Each row of a before or after table is a point. One or more steps were done to the points. Then noise was added and the rows were shuffled. The steps act on how far a point lies along the listed directions, d1 being the first. Write out the steps. A step turns or swaps two directions, mirrors them in a line or flattens them onto one, adds a multiple of one to another, or multiplies one. Angles are multiples of 10 degrees, from the lower direction toward the higher: turns from -170 to 170, lines from 10 to 170 but not 90. Use the fewest steps. Two steps may share a direction if one is a turn and the other turns, adds or multiplies; they go together, in the order done. Otherwise the lowest direction goes first.
In the rows, zero is written as 128.

Directions:
(1): [ 91 104 107]
(2): [104 128 170]
(3): [107 171 116]
Before (10 x 3):
[[130 108 150]
 [148  78 133]
 [140 129 128]
 [132 106 157]
 [ 95 147 157]
 [ 84 144 124]
 [110 115 139]
 [145 106 129]
 [125 150 133]
 [103 138 153]]
After (10 x 3):
[[207  65 168]
 [158 102 173]
 [140 133 129]
 [122 110 144]
 [101 158 119]
 [155 105 163]
 [ 56 140 106]
 [ 91 138 143]
 [ 73 152 142]
 [172 105 143]]
Steps: multiply d3 by 2; turn d1 and d3 by -30 degrees

Directions:
(1): [124 147 122 125 109 192 155 155]
(2): [ 63 151 130 159 128 109 141 140]
(3): [133 108 115 124 110 110 195 102]
(4): [158 178  82 147 117 111 125 127]
(5): [100 103  85 107  86 132  99 120]
(6): [139 142 167 113  74 101 127 154]
Before (14 x 8):
[[150 180 105 150 128 144 133 134]
 [159 115  94 102 101  85 101  74]
 [125  97 122 123 156  77 103 105]
 [192 116 156 103 126 113 129 145]
 [114 116 131 134 166 180 111 124]
 [115 115 102 118 138 144 205  95]
 [161 123 117 138 135 171 159 118]
 [187 154  93 104 127 125 143 111]
 [139  91 134 116 181 160 112 120]
 [154 144 129 153 196  97  97 105]
 [176 160 144 135 107 135 158 155]
 [165 177 107 160 162 112  98 146]
 [132 127 168 127 181 109  88 127]
 [169 120  80 100 144 114 110  83]]
After, 14 rows:
[[105 113 118 120 125  99 204  92]
 [138 150 149 123 106 162 148 180]
 [168 172  93 153 156 133 103 143]
 [133 173 102 162 136 109 124 123]
 [132 184  94 123 113 142 171 137]
 [ 93 111 125 145 173 155 124 112]
 [156 122 150 110 171 170 104 133]
 [101 136 123 161 128 136 172 123]
 [184 141 110 125 176 169 125 116]
 [104 103 126 130 170 181 144 132]
 [165 142  97 100  81 173 139 113]
 [146 148  78 108 120 180 158 120]
 [175  97 118  95 134 163 126 123]
 [128 170 141 154 107 111 145 161]]
Steps: turn d1 and d2 by 100 degrees; turn d3 and d6 by 20 degrees; multiply d5 by 0.7

Directions:
(1): [158  94  87 103 107 150 100 120 129 175 108]
(2): [ 86 123 118  95 147  85 127 102  80 144 114]
(3): [116 112 185 115  94 127 149 160 128 154  88]
Before, 14 rows:
[[145 156 129 164 136 132 125 123 167  86 163]
 [171  88  96 122  85 162 124 131 158 161 100]
 [185 102  60 113 124 184  91 114 148 140 120]
 [126 126 123 112 126 138 122 108 131 146 111]
 [112 131 157 123 136 113 135 137 115 133 109]
 [186 125 134 159 115 189 124 158 193 130 138]
 [118 119  91 104 147 116 127 108 114 140 128]
 [184 112 150 168  95 176 121 167 186 140 125]
 [154 115 113 111 122 132 107 135 138 151 129]
 [ 93  89  92  92 156  80 123  68  94 166 109]
 [150 107  95 117 138 129  92 106 121 165 147]
 [131 121 160 126 131 138 131 163 156 120 118]
 [130 155 114 143 147 125 128 122 128  91 153]
 [148  99  79 102 125 127  98  98 122 162 115]]
After (14 x 11):
[[112 169 187 168 154 127 161 153 159  75 154]
 [101 123 185 115 130 113 145 164 138 125 103]
 [153 136 138 131 128 134 122 145 156 125 152]
 [173 130  95 156 142 157  97 115 154 127 178]
 [184 128  91 147 120 164 103 118 170 119 148]
 [118 110 164 105 117 121 129 140 113 159  88]
 [153 131 161 168  94 160 161 159 184 105 125]
 [122 148  73 132 166 111 110  95 106  95 163]
 [171  72  62 123 123 160  97  91 159 180 120]
 [134 132 137 128 118 151 126 120 153 133 116]
 [110 148 220 175 126 116 165 173 152  97 129]
 [156 118  72 121 140 149 119 110 145 137 147]
 [183 155  88 171 153 185 118 125 181  54 176]
 [106 165 108 144 173  89 117  89 121  79 171]]
Steps: turn d1 and d2 by -80 degrees; multiply d3 by 2

Directions:
(1): [129 144 132 136 149 139 187 114 138 133  63 121 169 147]
(2): [ 90 137 120 148  77 172 125 160 131 135 113 181 143 112]
Before:
[[131 124 117 156 150  99 126 107 133 144 111 111 122 147]
 [148 144 128 124 178 129 180 103 144 126  74  76 166 162]
 [144 112 126 122 131  99  56 113 110 128 214 102  76 111]
 [160 112 125 100 155  85  95 100 105  99 173  90  79 125]
 [112 112 145 124 113 133 119 153 104 124 126 152 145 120]
 [109 161 115 139 144 145 146 133 133 150  94 146 146 132]
 [132 132 135 107 135 141 119 123 139 122 133 118 121 123]
 [ 86 149 110 154  75 188 150 153 145 141  84 198 160 115]
 [174 118 149 110 180  90 110 101 119 125 174  81  96 151]
 [ 94 128 125 131  78 132  67 172 129 127 176 179  90  93]]
After:
[[110 122 111 167 113 122 100 134 130 145 135 138 108 132]
 [ 91 140 111 134  71 178  92 176 136 127 153 174 128 110]
 [169 115 132 115 177  83  96  85 113 126 178  65  92 131]
 [ 97 155 111 142 134 153 132 134 127 156  97 155 135 124]
 [157 139 140 115 200  82 169  94 143 119  89  76 138 149]
 [117 149 122 143 135 156 197 118 152 146  43 151 186 145]
 [145 115 144 118 127 109  66 133 117 121 207 123  76 121]
 [147 112 125 102 142  92  79 113 103  96 182 108  72 120]
 [125 132 132 100 133 138 110 119 149 120 134 123 121 122]
 [132 115 147 117 146 116 144 136 107 117 108 125 156 139]]
Steps: swap d1 and d2

Directions:
(1): [129 173 140 134  70 115 177 114  91 106 104 118 144 128  92 124 104 144
  69 157 131 101 109 105]
(2): [130 105 121 142 109  94 147 141  92 157 100 152 106 144 183 104 177  94
 121 117 154  71 153 114]
(3): [ 77 141 162 131 113  83 100 138 144 171 149 120  93 106 138  99 122 178
 108 149 161 163 151 104]
(4): [103 107 123 138 181  90 133 133 144 100  50  64 149 114 139 125 141 152
 131 133 123 120 108 113]
(5): [177 158 162 148 149 133 150 129 124 180 130  86 105 140 134 120 111 135
 152 121 173 114  74 171]
Before (12 x 24):
[[187 160 129 117 101 163 131 115 123 143 194 177 116 150  99 161 110  85
  145 105 134 131 103 165]
 [155 152 141 139  87 100 171 138  86 161 112 127 102 153 141 114 120 119
  126 123 174  75 117 121]
 [153 127 154 129 104 131 115 138  89 228 182 185  73 152 187 107 141 102
  143 125 178 102 143 127]
 [120 120 136 119 117 129 100 127 139 128 162 164  98 133 143 115 141 122
  157 114 119 134 162 130]
 [164 113 149 150 116 112 179 152  81 150  90 130 116 154 187 125 150  65
  136 101 150  62 126 138]
 [126 107 136 134 143 130 107 144 139 186 155 119 110 141 146 115 144 123
  162 118 160 155 111 135]
 [130 125 154 141 135 125 106 132 135 172 138 109 107 125 133 126 121 153
  136 124 155 144 118 143]
 [185 136 121 155 112 114 193 129  74 136  81 142 125 136 160 103 162  94
  124 130 139  53 117 145]
 [145 126 122 106 148 132 154 131 155 117  92 101 145 121 132 138 131 117
  154 126 128 130  95 145]
 [153 141 124 134  76 176 177 114  90  65 123 161 168 164  95 141 120  81
  108 119 100  90 123 138]
 [ 95 149 124 109  79 130 124 128 119  89 143 152 140 104  72 126 109 134
   93 152  93 143 143  88]
 [159 146 129 161 110 111 174 122  61 133  67 102 135 161 150 115 146 102
  113 122 150  41  99 125]]
After:
[[183 189 168 104  97 205 128 110 112 165 226 155 122 133  77 154  43 139
  134 148 138 159  90 156]
 [131 111 108  99 151 120 146 134 154 109  87 112 145 119 149 130 148 104
  147 124 120 129 112 135]
 [149 164 157 117 103 166 180 123 113  67 111 108 172 119  73 169  62 123
  108 132  89 139  88 138]
 [ 92 122 133 127  71  87 119 148 104 147 135 166  96 119 136  94 154 114
  103 144 141 116 171  92]
 [128 146 149 109 114 148  97 122 147 132 177 150 100 129 110 122 113 145
  152 123 118 155 152 140]
 [177 142 108 114  85 173 123 116 108 133 204 216 112 156 119 159 130  58
  144  94 126 115 136 162]
 [118 124 119 121  49 152 159 122  88  66 135 194 155 153 113 128 144  74
  102 121 101  96 174 107]
 [145 166 121 147 112 140 173 106  83  65  78  93 179 144  79 142 102 136
   96 140 112  83  82 125]
 [164 176 133 128  87 141 181 128  96 113 128 119 132 148  83 142  73 127
  118 130 141 102  89 127]
 [147 125 133 131 143 157 113 138 144 162 164 103 136 140 106 134 114 132
  160 121 143 169  86 144]
 [178 171 118 136  99 157 185 113 101  63  96 122 176 110  75 134 101 132
   92 155  84 108  94 138]
 [150 125 153 144 143 138 118 126 126 169 131 107 117 134 126 144 114 136
  149 114 150 129 101 155]]
Steps: mirror d1 and d2 in the line at 20 degrees; turn d3 and d5 by 40 degrees; multiply d4 by 1.3
